Each row is a point. A path goes straight from each point to the next, and from the last back to the first. The post is the endless flat space through its rows: a point in 2 columns, a line in 3, a plane in 4, and so on, so that a path can go around it. Count how often the path circles the post. Going back the other way cancels.
In the rows, 128 means zero.

Post:
[[131 128]]
Path, 7 rows:
[[143 170]
 [ 76 129]
 [119 102]
 [127  21]
 [ 62  75]
 [113 184]
 [158 148]]
Times around: 0

Post:
[[ 79 135 107]
 [143 105 178]]
Path:
[[107  73 194]
 [ 92  85 100]
 [187  81 125]
 [133 138 141]
 [188 167 216]
 [ 58 149 181]
 [104  96 170]
 [ 97  37 134]
 [140  93 139]
 [123 156  59]
 [146 146 166]
 [106 179 114]
 [ 88 186 183]
 [136  92 213]
 [ 22 106  82]
 [115  48 100]
 [124 114 114]
 [141 116 146]
 [119  97 126]
 [ 94  52 123]
 [ 92  86 201]
 [ 79 114 182]
 [ 31 102 111]
 [126  61 109]
 [179 103 163]
 [158 145 145]
 [132 151 171]
 [107 136 218]]
Times around: 3

Post, 5 rows:
[[128 111 148 178 141  91]
 [134  67 179 165 124 120]
 [109 147  60 127 143 165]
 [101 114 115 126 151  92]
 [175 127 141 142  55 176]]
Path, 25 rows:
[[165 102  98 108 143 171]
 [108  61 111 108 137 123]
 [ 87 101 112 132 134  61]
 [133  83 159 195 120  56]
 [136  97 113 133 137 138]
 [152  92 153 150 146 148]
 [132 137 162 182 154  62]
 [123 119 168 117  93  90]
 [131 150 152 167 131  76]
 [141 100 133 101 156 129]
 [138  80 112 145 135 137]
 [124  45 110 141 154 169]
 [160 158 126 124 111  99]
 [114  96 158 218 200 116]
 [148 117 174 249 131 167]
 [120 173 139 219 134 117]
 [111 167  81 122 182 169]
 [141 122 115  97 151 200]
 [128 107 158 175 163 143]
 [144  90 176 158 140  74]
 [160  77 138 115  76 149]
 [115  59  86 141 103 162]
 [ 90  75 144 179 152 116]
 [146 158 200 166  92  68]
 [139 158 140 125 158  95]]
Times around: 1

Post, 7 rows:
[[157 116 151 118 108 158 130 176]
 [103  94 133 132 109 132 180 113]
 [157 167 167 170 102 167  84 146]
 [159 108  77 170 165  56  41 174]
 [117 136 123 119  47 155 121 166]
 [108  91 105  89 148 106 109 121]
 [126 125 129  92 132   7 100 174]]
Path, 17 rows:
[[195 135 128 148 113 182 119 158]
 [156 132 163 137 173 120 134 145]
 [144 118 107 116 162  85  97 194]
 [168 169 127 200  80 138 175 122]
 [204 125 143 100 120 113  78 142]
 [156  81 200  66 111 138 118 158]
 [111 134 140 170  99  68 136 157]
 [152 112 117 116 172 124 178 179]
 [183 172 144  96  49 144 116 215]
 [118  99 109 120  42 103 152 152]
 [169  93 190 170 120 159  98 161]
 [103 133 113 109 115 211  90 162]
 [109 145 109 155 142 121 127 133]
 [150  95 110 120 147  91 170 177]
 [126 208 182 169 124  95  93 145]
 [104 130 101 153  79 114  70 148]
 [127  45  65  91 144 101  80 111]]
Times around: 1

Post:
[[ 86 150 140 223 139 173  92  91 145]
 [161  79 112  46 218  68 108 112 141]
 [ 93 174 145 191  92 141 132  67 209]
 [128  84 136 119 121 120  64 116 121]
 [100 172 102 214  75 124 156 155 202]
 [157 141 189 139 171  48 128 168 141]
 [ 95  93 155  43 171 112 147 111 147]
 [118 147 150 133 135 130 123  82  97]]
Path (30 x 9):
[[ 54  76 119 110  88 126 165 136 149]
 [139  85 121 152 138  98 144 129 160]
 [126 187 146 138 173 178 227 103 117]
 [143 123 134  89  84  80 139 225 180]
 [ 54 129 103  80 124 202  76  67 107]
 [112 168  73 138 128 137  83 120 123]
 [111 145 161 149 147 142 122 121 124]
 [ 85 104 241 157  93 156 158 175 211]
 [164 134 102 144 189 115 112 171 153]
 [ 62 165 179 135  95 206  58  44 145]
 [125 142  95 192 151  98  35 141 166]
 [146 140 142 177 221  60 100 137 131]
 [126 120 188 181 153  91 107  29 130]
 [134 104 107 126 227 126 120  82 163]
 [150  98 172  83 193  94 121 134 171]
 [147 163 180 171 105  93 104 153 152]
 [161 112 134 128 126  78   7 116 155]
 [107 142 144 127 130 132 128 177 162]
 [130 134 181 105 178 131 153 143 159]
 [146 122 101 141 173 123  81 151 179]
 [111 183 192 130 129  48 120 202 169]
 [126  98 109 102 163  80  74 114 140]
 [ 84  99 148 129 127  67 147 139 108]
 [ 98 112 119  84 144 127 123  75  86]
 [134  65 118  91 191 116  86  57 124]
 [175 108 156 160 154 103 105  88 190]
 [150 135 169  75 237 122 153 118 158]
 [ 87 141 174 107 113 133 146 132 193]
 [102 174 163 166 151 115 136 132 120]
 [104 160 124 175 143  79  87  83 141]]
Times around: 3

Post, 10 rows:
[[115  65 127 135 166 136 137 154 132 110 125]
 [157 130 112  73 168  98 144 150 119 148 188]
 [119 101 172 109 152 160 114 133 143 120 122]
 [132 117 154 113 117 149 152 148  90 103 198]
 [ 85  99 133 150 100 135 115 147 152 142 122]
 [177 110 147 159 134 135  86 126 144 135 175]
 [126  87 115 136 154 148 138  71 126 149  93]
 [126 106 123 121 162 143 169 100 176 130 139]
 [120  65 159 115 138 113 154  95 145 137 119]
 [110 198 132 195   7  89  98 125 124 103  89]]
Path, 28 rows:
[[ 95  46 141 150 132 106 184 147 139 145 100]
 [121 178 165 125  90 104 131  92 118 167 117]
 [114  96 124 183 181 121 133 124 153 100 146]
 [ 75 136 167 154 142 155 131 138 131  97 108]
 [134  95 145 132 161 146  97  79 137 109 104]
 [193 115  84 147 139 143 100 113 166 129 184]
 [148 132 168 117  77 107 154 113 190 111 138]
 [154 112 171 129 125 145 128 121 104 136 149]
 [107 108 152 109 203 150 145 118 134 149 168]
 [ 95 101 135 170 124 129 167 128 157  79 159]
 [102  94 168 140 131 122 135 122 148 124 142]
 [ 77 172 209 124 119 191 181 110 133 116 115]
 [158  81 182 132 126 135 139 115 135 126 164]
 [129 117 201  78  49  88 183 104 132  77  93]
 [149  96  69 116 159 127  79 119 131 126 144]
 [111 111 163 123  92 128  82 131 182 141  95]
 [115  98 169  98 137 168 127 144 140 143 146]
 [179 112 148 148 189 110 143 138 155 141 154]
 [163 140 156 125 121 179  99  76 126 173 121]
 [147  98 115 130 141 109 126 156 135 157 170]
 [ 65 159 136 127 132 120  98 169 101 141 110]
 [ 94 151 139 139 174 144 163 111 176 135 118]
 [175 185 188 121 134 124 109 145 139 109 110]
 [143  22 101 135 159 110 156 208  51  97 157]
 [144 128 173 162 129 163 152 117 138 110 148]
 [111  94 147 125 114 104 171 107 103 190 113]
 [137 149 115 117 117 120 183 114 181 141 158]
 [144 134 170  95  66 129 106 183 116 100 140]]
Times around: 1

Post:
[[105 138 120 156 155 159 168  63 137  90 147 150 145 128]
 [126 111 125  79 172  58 104 184 166 121 115 155 106 164]
 [165 139 137 168  90 176 148 112  79 109  58 144 121 135]
 [179 129 124 149 153 213 108  92  57 117 129 165 162 141]
 [153 128 142 123 111 161 116 140 138 112  89 153  58  91]
 [ 99 160 121 104  80 149 149 164 118 167 153 166 104 104]
 [128 120 111 107 119 136 100 173 123  81 125 101 160 133]
 [168  93  99 174 167 127 104 192 160 195 118 151 143  64]
 [158  84 246 124 207  59 133 198 183 124 132 142  92 119]
 [210 131 143  81  97  94 114 170 119  69  71 170 138 127]
 [ 99 193 151 163  85  58 102 142 159 116 197 125  64 202]
 [144 122 145 175 204  99 139 195 203 131 169 132  80 169]
 [184 137 162  72  73 160 115 154 143 130  63 135 114 122]]
Path, 27 rows:
[[155  93 134  96 150 125 123 161 133 103  72 131 105 144]
 [178 115 154 116 138 121 109 194 123 117 166 145  94 141]
 [165 131  72 109  66 160  59 140 150 151 151 142  72 128]
 [144 101 143 134 109 148 112 211 172 120 120 106  87 135]
 [146 107 157 176 179 170 184 139 177 109  98 150 141 151]
 [145 176 109  84 165 163 146 109 132  62  96 183 148 157]
 [112 177  92 117 153 137 126 117 111  99 174 174  87 178]
 [181 112 242  92 200  62 124 146 213  92 108  69 102 151]
 [192 180 126 122 114 161 162 129 196  49 130 103 225 133]
 [115 101 128 125 186 153 157 228 179 150  86 129 120  96]
 [140 123 134  91 202 133 186 167 202 120 105 138 136 170]
 [221 130 115  45 121 108 131 145 173  82  37 123 109 170]
 [162 106  96  98  69 130 115 156 126 156 113 130  87 142]
 [205  70 123 163 131 123  15 230 153  75 157  80 104 145]
 [151 133 114 135  96 191 128  87 104  89 101 150 150 138]
 [101  78 141  51 151  79 158 136 143 102 178 193 156 127]
 [121  94 194 118 182 124 119  84 139 112 173  85  76 175]
 [162 168 168 147 116  85 141 134 162  56 130  51  98 159]
 [133 105 134 136 117 137 142 119 157 166  98 122  87 144]
 [140 108  86 142  89 158 151 141 145 130 122 204  81  70]
 [134 154 166 151 127 122  91 116 132 104 146 183 160 169]
 [ 93 146 176 130  93 118 125 154 168 117  97  97 118 120]
 [120 156 143 112 149 167 146 166  94 118  93 127 117  98]
 [137 136 170 145 161 111 154 213 187 166  72 135  61 127]
 [114 140 156 198 159  97 116 143  99 119 139 169  98 127]
 [121 161 249  79 152  52 113 120 188 118 117 107  96 178]
 [161 107 158 121 183 188 131 117 120 120  78  97 124 167]]
Times around: 2

Post (17 x 18):
[[129 132 112 129  95 142 138 134 132  74 102 160 174 135  85  61 123  71]
 [164 130 178  77 129 149 147 113 107 110  90  86 102  90 150 117 162 167]
 [120 194 154  79 129 160 125 125 195  89  77 100  91 130 104 143  93 180]
 [132 121 157 163 175 120 120 123 103  95 101  71 143 154 112 166  93  63]
 [147 144 126 128 106  96 149 119 136  94 128 135  62 115 121  86  77 113]
 [102 156 152 122 148 120 126 123  99  85 134 144  65 130 194 177 123 188]
 [157 218  75 117  68 104 201 153 133 126  89 179 150 116  82 119 148 116]
 [150 152 184 150 174 155  73 140 136  85 150 141 158 142  93 153 129  84]
 [137 129 109  89  80 126  89 143 141  42 100 105  67 111  82 124 110 175]
 [100 129 167 129 154 114  85 108 134 100 120 113 131  86 115 126 111 150]
 [161 166  68 121 147 112 144 126 178 108 152 161 158  70 121 145 121  90]
 [128 147 140 118 118  78 143 145 150  93 107 168 122 169 186 186  92  83]
 [162 118 158 144 155 160  56 107  49 120 113 147 102 111 154 149 145 161]
 [145 119 156 169 166 108 144 136 114 121 120 133  94  95 162 145  65 184]
 [135 176 113 119 101 120 108 175  95 125  93 127  98 127 187 128 171 175]
 [ 97 106 140  86 138 165 150 171 178 100  57 157 135 136  17 102 114 133]
 [174 122 141  98 124 146 152 123 169 138 128 107 161 140 117 140 173 135]]
Path:
[[ 90 122 120 171 131  89 163 133  81 126 116  97 145 124 129 145  70 123]
 [126 141 185 164 137 171 153 117 130 113  48 103 151 179 146 149 103  98]
 [208 137 117 164 133 117 115 127 142 163 159 196  30 113 199 106  85 193]
 [ 96 203 169  89 121  62 151 140 131  75 101 143 124 121 133 121  90 112]
 [117 208 137 112 161 103 164 171 129  99 101 157  98 129 137 121  66 149]
 [114 141 202 118 162 143  76  98 129  64  80  64 145 109  81  60 110  58]
 [102 196 149  83 182 104 139  72 115 133 161 174 111 136 167 193 130 113]
 [157 169 179 108 141 174 106 153 181  97 134 106  55 140 145  98  93 123]
 [126 166 144 172  93 101 113 170 171  96 102  84 116 138 108  88 112 105]
 [215  96 163 161 167 177  95  61 117  87 151 189 127  91 106 106  76 120]
 [117  63 119  58 161 108  54 129 170  30 134  56  80 118 153 146 145 144]
 [112 195 182 122 146 145  79 120  61 132 113 139 115 109 205  54 129 196]
 [ 78  37 135 149 174 140 112 164 206  98 209 232  83 161 158 137  54  85]
 [102 141 128 161 147 122 135  56 162 104 143 175  73  79 136  95  88 133]
 [115 115  58 141 203 154 127 134 172  49 148 146 152 155  70 176 129 136]
 [115  93  93 174 159  81  39 112  38  80 137 137 165 142 152 179  69  83]
 [134 224 143  64 106 156 221 106 129 152  52  95 155  83  27  73 167  83]
 [208 127 210 125 120 198 121 145 119 110  74 115  87 123 148 111 142 116]
 [ 87 126 136 112 144 161  68 153 121  19 180 194 126 127 194 181 136 170]
 [103 111 144  76 135 142  59 130 124 140 100 199 123 107 175 191 124 177]
 [ 74 177 107 115 147 103 158 205 181 126 103 128   7  91 128 198 134 201]
 [180 179 166 133  97 135  76  69  94 115  91 166 189  75  62 133 163 146]
 [121 123 141  18  91 135 110 164 203  53  96 135 103 142  16  47 146  43]]
Times around: 4

Post, 17 rows:
[[154 166 108 158 123  40 125 168 168 100 104 130 111 111 127 176 107 100]
 [122 124 122 120 159  68 136 172 108  86 140 129 110 114  98 138 128 128]
 [167 112 134 152 125 168 103 108 111 171 108 118 149 157 173 163 138  65]
 [133 141 138 167 142  33 164 180 140 132 148 138 126 154  64 176 131 137]
 [115 113  94 151 147 124  93 111 120 146 127 100 102 143 162 108 173 141]
 [147 122  98 158 106 147 151 129 133 158 104 154  91 169 125 148 127  60]
 [ 98 100  76 107 120 138  97 112 154 160 122 113 125 148 117 146 162 110]
 [158 140 122 125  84 119 131 113 117 167 121 105 130 160 165 143 134  79]
 [103 108 106 136 128 159 129  99 135 120 176 128 102 106 145 133 144 141]
 [131 120 127 133 147  50 139 171 126 139 134  95  84 107  78 161 122 185]
 [118 135  97 128 137 162 131  90 142 141 109 120 113  96 131 106 183 130]
 [125 155 126 137 165  59 150 185 162 116 147 144  68 133 108 192 164 109]
 [106 132 120 135 120 112 157 181 160 102 101 102 118 148 116 148 129 134]
 [169 149 136 152  98 141  88 133 157 149 129 142  93 172 114 127 135  57]
 [156 156 126 125 128 144 108  75 111 155 112 134 104 192 138 155 127 101]
 [ 97 125 104  98 135 153 122 128 108 180 133 149 124 107 122 110 145 199]
 [115 152  66 123 131 174 104 131 108 151 160 101 113  92 124 111 149 170]]
Path, 29 rows:
[[137  92 142 128 138  39 136 123 117 106 193 126 145 108 135 135  93 118]
 [193 159 137 118 112 175 133 185 133 103 136 183 119 105 182 110 119  64]
 [143 124 137 149 155 146 175 166 113 114 123 176  79 105 104 166 160 144]
 [105 142 114 134 125 121  73 130 123 140 135 106  69 120 100 138 151 173]
 [106 132 139 103 108 228 142  90 148 152 127 105 127  90 142 126 174 107]
 [ 88 134 107 112  76 153 129 152 133 135  76 179 172 114 114 106 133 133]
 [123  79 143 161 123  46 188  95 133  81 119  67 101 225 127 195 111 132]
 [164 152 144 107 141 140 173 151 136 150 101 157 163 118  80 171 162 111]
 [100  58 123 170 137 136 135 118 119 107 108 159 132 189 114 156 166  91]
 [108 111 140 107 149  76 156 129 119 137  97 136  84 143  72 162 114 161]
 [142 145 114 116 142  66 134 145 134 110 105 159  97 145  63 162  72  87]
 [157 147  84 117 140 108 127 103  87 146 157 135  86 115 130 111 123 131]
 [160 110  91 145 129  48 119  99 163 127  97  77 117 120 186 154 160 126]
 [141 129  88 146 118 100 165 133 164 117 123 152 103  76 127 160 142 175]
 [115 109 101  78 195 113 136 123 131  81 133 114  73 163 120 171 139  99]
 [ 87 135 125 108 159 123 126 145 191 126  46 153 142 106  80 129 121 145]
 [ 96 126 107 119 120 128 144 138 156 122 117 108 127  64 158 162 127 123]
 [153 100 105 140 125 137 133 117 132 142 116 104 113 134  74 129 118  57]
 [123  86  75 127 126 123 147 191  98 187 136 182  48 106  97 142  69 198]
 [ 82  71  93  88 141 107 170 179 136 166 121 109 145 162 119 249 143 147]
 [137  92 158 172 121  64 174 118 102 144 107  84  79 147 169 143 131 173]
 [137 137 127 156 141 110 101  84 127 192  54 101 166 125 166 176 143 120]
 [ 97 121 138  76 111 150 127 175 127 164  71 137 128 158  75 134  97 161]
 [ 80 158  87 149 107  91 101 128 135  78 149 128  59  92 157  67 172 186]
 [203 126 148 189  94  73 136 138 109 162 136 125 115 175 110 169 136 115]
 [142 172 108 140 156 126 201 143 126  95 142 162  84 139 109 169 137 146]
 [122 140  85 120 133 118 131 173 149  97 128 107  76  87 125 166 174 132]
 [120 168 116 146 104  97 121 136 112 147 117 150 125 153 122 108 142 114]
 [142  82 152 147 186 144 124 120  65 120 106  85 103  99 192 135 130 130]]
Times around: 2

Post (17 x 18):
[[ 49 122 128  87 150 131 124 139 134 158 163 114 119 137 126 121 121 128]
 [ 79 129 158 119 122 115  84 114 114 139  96 140  91 173  96 126 109 120]
 [ 83 128  89 126 144 136 140  47 125 172 165 127 136 135 109 163 122 159]
 [ 72 118 152 114 120 124 149 159 141 110 126 102 126 121 131 179 187 107]
 [111 103 132 149 163 112 141 134 134 119 127 138  97 145 117 165 121 149]
 [161 145  96 105 128 118 154 168 161 104 173 172 115  81 153 110 131  75]
 [130 130 131 121 126 144 108 121 132 146 158 113  92 156 156 153  92  95]
 [ 55 114 130 115 122 121 136 131 126 105  99 100 108 154 152 177  94 141]
 [166 116 114  84 111 115 129 126 187  52 171 124 139 128 140 144 135 139]
 [ 98  91 145 119 139 134  91 162 157  79 161 174  79  97 164 101 136 126]
 [120 151 111 108 111 151 160 148  99 100 123 101  97  82 103 131 156 112]
 [122 113 162 119 153 110 125 125 143  85  91  91 113 105 145 133 123 161]
 [118 117  87 118 130 108 135 150 150 123  98 106  75 117 122 134 132 118]
 [127  98 175 118 113 138 170 159 138 108 119 136 104 144 153 122 154 110]
 [156 147  88 117 124 131 112  91  77 113 103 138 130 125 109 149 178 185]
 [110  99 112 128 147 144 104  74 126 108  93 107 136 189 112 165 109 113]
 [129 138  74 165 100 131 163 164 122 129 198 109 130  87 148 128 146  93]]
Path:
[[109 121 183 126 178 149 129 103 149  98 118 102 135 150 112 115 115 157]
 [ 51 150 170  70 121 126 160  98 132  93 139 184 148  63 164  75 161 141]
 [ 74 134 129 150 126  38 170 178 159 155 136 114  97  79 149 175 168 121]
 [ 60 108 125 101 100 155  89 119 127 106 149  93 120 146 101 149  98  73]
 [172 137 141 149 101 145 107 119 135  96 131  72 113 125  87 128 126  83]
 [ 63 113 133 145 118  96  94 154 141 162 151  73  97 141 131 176 102 206]
 [134  78 140 165 123 119  94 120 123  67  75 105  95 146 107 173 139 121]
 [ 55 143 120  96 114  29 154 185 163 130  92 153  93  73 144 157 195  91]
 [136 130 133 117 168 123 106  92 143  92  96 123  98 139 119 136 112 103]
 [ 79 138  68 111 166 122  39 138 131  87 133 156 149 145 200 176 101 154]
 [144 110 129 146 163 130 115  75 162  95 107 116 150 121 109  96  78 149]
 [109 123 138 116 118 137 126 119 119  70 103 127 132 122 127 175 116 115]
 [131 124 118  93 109 144 178 111 141 138 130 135  98 123 145 114 119  72]
 [106  97 129  87 125 112 112 105 137  73 141 108 123 151 138 136 113 125]
 [ 76 136 128 152 113 122 113 127  98 161 187 120 102  92 178 167 111 174]
 [ 68  92 138  85 118  98 135 187 143  89 147 118 105 150 153 170 135 237]
 [ 78 125  76 125 157 114 108 141 137 146 120 105 137 119 108 173 161  53]
 [110 138  90 108  92 103 144 102 147 117 125 123  97 108 117 156 147  94]
 [125 153 130 119 164 147 154 119 129  99  87  76  90 142  81 192 139  73]
 [123 129  82 154 132 106 208 203 174 117 187 120 132  66 140  92 138 167]
 [128  96 113 134 142 152 138 162 123 109 170 142  96 123 122 133  98 186]
 [119 102 142  64 136 142 134  94 169 154 126  75  79 139 100 164 139 104]
 [138 103 150 136 126 137 173  92 139 113 187 162 129  79 136 147 138 113]
 [112 139 106 125 125 124  64 183 100 174 134 109  89 111 118 152 116  90]
 [123 133 111 144 101 156 179 114 132 124 164 150  89  87  93  89 110 125]
 [ 69 172  71 137 131 132 157 124 133 120 170 127 120  95 144 141 118 126]
 [ 91 142 200 122  69 161 136 112  88 168 164 150   7 152 200 143 116 127]
 [111 109 128  80 135 159  87  31 107 124 161 117 110 137 128 140  95 155]
 [161 128 145 106 108 100 114 183 124  67 111 162 136  72 150 142 167  99]
 [ 78 176 119  84 145  89  58 151 156 123 130 115 159 100 112 132  83 107]]
Times around: 0

Post:
[[133 117  95 131 134 191 182 139 102 152 142 157 142  81 139 100 142 106]
 [125 194 139 106 119 136 154 142 117 183 196  67  68 110 231 110 137  79]
 [113 126  89 106 100 142 128 201  90 105 137 110 109 154 102 122 132 148]
 [128 109  88 160 105 141 104 115 158 109  60 111 225 207  77  99 103  84]
 [139 126 190 155 168  57 110 136 185 170 175  79 119 158 113  99 126 105]
 [117  86   7 101  84 162 147 189  86 146  76 155 156  88  59 182 143 112]
 [137 115 143  96  82 148 197  92 114 136 138 142 101  84 201 108 154 158]
 [182 122 100 137 110  88 131 127  85 103 156  83 108 109 105 115 122 115]
 [ 54 112 144 112 160 153 183 150 103 157 133 140 103 112 200 132 116  86]
 [109 163 101 151 119 164  49 129  91  99 148 159 156 146 146 119 112 111]
 [121 153  78 126 194 143 120 121 109 125 131 107 135 115  82 156 177 116]
 [124 129 127 116 138 118 114 155 153 103 148 129 152 119 165 127 136  93]
 [ 91 143 121 110 191  96 158  79 168 136 114 172 172 163 175  99  76 109]
 [126 134  93 156 208 114 142 163 111 113  90 104 138 187 148 193 172 171]
 [154 116 171 115 128 126 146 122 124 135 176 131 146 133 101 127  87  99]
 [127 176 119 184  92 171 161 127 141  89  72 113 169 153  92 132 129 126]
 [ 93  89  64 145 171 115 175 141 138 104 150 125 116 143 101 188 174 142]]
Path:
[[164 126 172 120 142 176 155 123  93  93 106 194 207  79 161 141 164 127]
 [113 194 119 175 117 157 126 150  97 168  44 114 138 185 104  88 114 112]
 [192 160 132 108  92 114  80 150 115 125 194 133 107  92 127 103 173 102]
 [ 51 135 121  87 167  81  65 174 219 164 172 171 180 166 171 176 156  99]
 [152 126 144  87  80 116 201 168 139 178 138  43 134 163  96 145  68  95]
 [132  39  68  72  83 126 129 202 120 110  64 107 133 119 141 149 153 153]
 [110 115 128  97 102  85 107 178 227 109 192 168  77  99 197 157 165 155]
 [ 83 133 130 116 197 134 202  73 174  97  88 185 192 182  72 205  94  65]
 [125 139 110  89 163  76 115 189 136  79 214 204 167 137 134 170 136 138]
 [130 205 124 100 158 177 133 142 163  80 128 130 178 105 106 126 170 147]
 [188 123  46  95 172  53 167 103 137 119 111  57 118 132  88  94  77 144]
 [205 162 174 147 185 145 135 142 132 143 126  88 132 167 105  94 109  83]
 [120 121 218  76 159  79  73 204 210 168 166 133 136 128 124  89 117  57]
 [155 124  65  92 216  20 145 106 165 204 153  78  54 103 128 141 182 192]
 [136 139 129  92 234 137 160 106 129 172  72 127 141 147  22 160 143 193]
 [111 109  47 108 158 135 188 112  98 112 123 182 107  99 147 197 146  87]
 [ 71 115 178 174 116  57 111 119 214 158 182 193 119 125  88 113 186 155]
 [173 131 104 128 169 137 197 123  88 149  92 146 157  85 162 123 143 101]
 [127 118  29 110 115 144 206 172 106 141 139  97 124 106 166 173 165 104]
 [ 52 143 108  91 230 112 169 105 117  88 121  85 106 125 114 180 146 111]
 [106  50  81  80 157  72 184 186 153  99 146 145 110 150 142 140  88 154]
 [126 165  99 118 144 122 119  72 103 131 136 129 133 172 119 129  71  16]
 [ 97 122 114 114  51 150  76 150  93  61 172 163 155 133 142  87 131  87]
 [106 143 181  68 167 113 180 190 137 172 149 144 167 136 138 163 119 146]
 [116  84 169  46 168  53 129 128 170 131 171 116 130 154 219  66  92 120]
 [173 117  58 143 143 164 136 157 103  67 102 158 151 106 108 141 106 124]
 [170 117  80 121 193 150 182  95 100 119 117 138 148 157  89 141 157 166]
 [139 136 131 110 164  34 227 130 201 144 141 140 148 162 156 133 174 181]]
Times around: 4
